Each row is a point. Examples show where two turns around zero, p and q, send a point. Where does a point land after both, in the order given? Backwards means that the second turn is done in reverse. Each puzzle has new turns, and all numbers are rounded.

Turn p:
[ 0.36 -0.06 -0.80] -> [-0.36 -0.57 -0.56]
[-0.18 -0.19  0.29] -> [0.02 0.37 0.12]
[ 0.46 -0.20  0.34] -> [-0.44  0.03  0.42]
[-0.30  0.26  0.37] -> [0.43 0.19 0.28]
[-0.33  0.18 -0.20] -> [ 0.34 -0.02 -0.25]
Turn q:
[-0.05  0.15  0.12] -> [-0.15  0.07  0.11]
[-0.63 -0.20  0.12] -> [ 0.12 -0.39  0.53]
[ 0.34 -0.30 -0.88] -> [ 0.29 -0.41 -0.86]
[0.44 0.43 0.29] -> [-0.35  0.57 -0.12]
[-0.07 -0.29  0.17] -> [0.29 0.03 0.18]
[-0.04  0.21  0.18] -> [-0.20  0.13  0.15]
Where do these land?
p, then q: [ 0.38 -0.12  0.72] -> [-0.21  0.33  0.72]
p, then q: [ 0.31  0.09 -0.62] -> [ 0.49 -0.49 -0.11]
q, then p: [0.26 0.18 0.20] -> [ 0.33 -0.17  0.02]
p, then q: [-0.09  0.35 -0.01] -> [ 0.22  0.24 -0.16]
q, then p backwards: [-0.47 -0.49 -0.01] -> [0.08 0.66 0.12]
p, then q: [-0.40 -0.01 -0.27] -> [-0.09 -0.08 -0.47]

Turn p:
[ 0.26  0.13 -0.04 -0.19  0.58  0.21] -> [ 0.09  0.32  0.11 -0.24  0.52 -0.23]
[ 0.16  0.39  0.17 -0.51 -0.04 -0.31] -> [-0.17  0.11 -0.37 -0.60 -0.11 -0.14]
[-0.40  0.04 -0.04  0.51 -0.18 -0.17] -> [-0.34 -0.25  0.28  0.36 -0.31  0.03]
[ 0.36  0.09 -0.22 -0.71 -0.08 -0.20] -> [ 0.25 -0.18 -0.47 -0.63  0.15 -0.10]
[ 0.61  0.25 -0.39  0.07  0.22  0.37] -> [ 0.56  0.09  0.38 -0.26  0.22 -0.44]
[ 0.32 -0.35  0.24 -0.14  0.19 -0.41] -> [-0.01  0.07  0.01 -0.40  0.17  0.56]
[-0.38 -0.21  0.34  0.47 -0.36  0.33] -> [-0.03  0.18  0.06  0.72 -0.41  0.19]
[-0.92 -0.33 -0.06  0.50 -0.33  0.18] -> [-0.34 -0.33  0.00  1.03 -0.23  0.12]
Turn q:
[-0.30 -0.19  0.32 -0.42  0.17 -0.17] -> [ 0.17 -0.15 -0.35 -0.21  0.26 -0.42]
[ 0.21  0.18 -0.52 -0.20 -0.21  0.19] -> [-0.12  0.55  0.28  0.26  0.08  0.04]
[-0.06 -0.43 -0.04  0.34  0.22 -0.56] -> [-0.02 -0.59 -0.23  0.23  0.34  0.32]
[-0.02 -0.58  0.69 -0.14 -0.24 -0.53] -> [ 0.61 -0.33 -0.81 -0.08  0.11  0.09]
[ 0.51  0.57 -0.09  0.33  0.21  0.04] -> [-0.27 -0.07  0.34  0.44 -0.60 -0.01]
[ 0.15  0.20 -0.49  0.19  0.14  0.79] -> [-0.15  0.29  0.92 -0.09 -0.12  0.07]
[-0.48  0.27  0.14 -0.11 -0.29  0.24] -> [-0.22  0.30 -0.15 -0.54 -0.10 -0.10]
Where do these land?
p, then q backwards: [ 0.04  0.04 -0.54 -0.14 -0.30 -0.56] -> [-0.31 -0.12  0.50  0.42  0.42 -0.07]
p, then q: [-0.44  0.45 -0.05  0.37  0.24  0.25] -> [-0.37 -0.44 -0.51 -0.15 -0.10  0.17]
p, then q backwards: [ 0.81 -0.17 -0.11 -0.19 -0.17 -0.26] -> [-0.16 -0.51  0.47  0.21 -0.23  0.47]
p, then q backwards: [-0.18 -0.09  1.10  0.00 -0.24  0.02] -> [ 0.21  0.56 -0.19  0.16 -0.94 -0.12]
p, then q: [-0.07  0.35 -0.22 -0.05  0.39 -0.09] -> [-0.11 -0.29 -0.32  0.01  0.23 -0.30]
q, then p: [ 0.35 -0.61 -0.08 -0.41  0.29  0.16] -> [ 0.10  0.37  0.52 -0.49  0.15  0.32]
p, then q backwards: [-0.56  0.05  0.02  0.50  0.02  0.14] -> [ 0.36  0.40 -0.40  0.07  0.31 -0.20]
p, then q backwards: [-0.10  0.14  0.37  0.36  0.26  0.19] -> [ 0.17  0.31 -0.45 -0.13 -0.11  0.20]
p, then q backwards: [ 0.15 -0.16 -0.50 -0.44 -0.48  0.13] -> [ 0.08 -0.41  0.68 -0.08  0.13 -0.28]
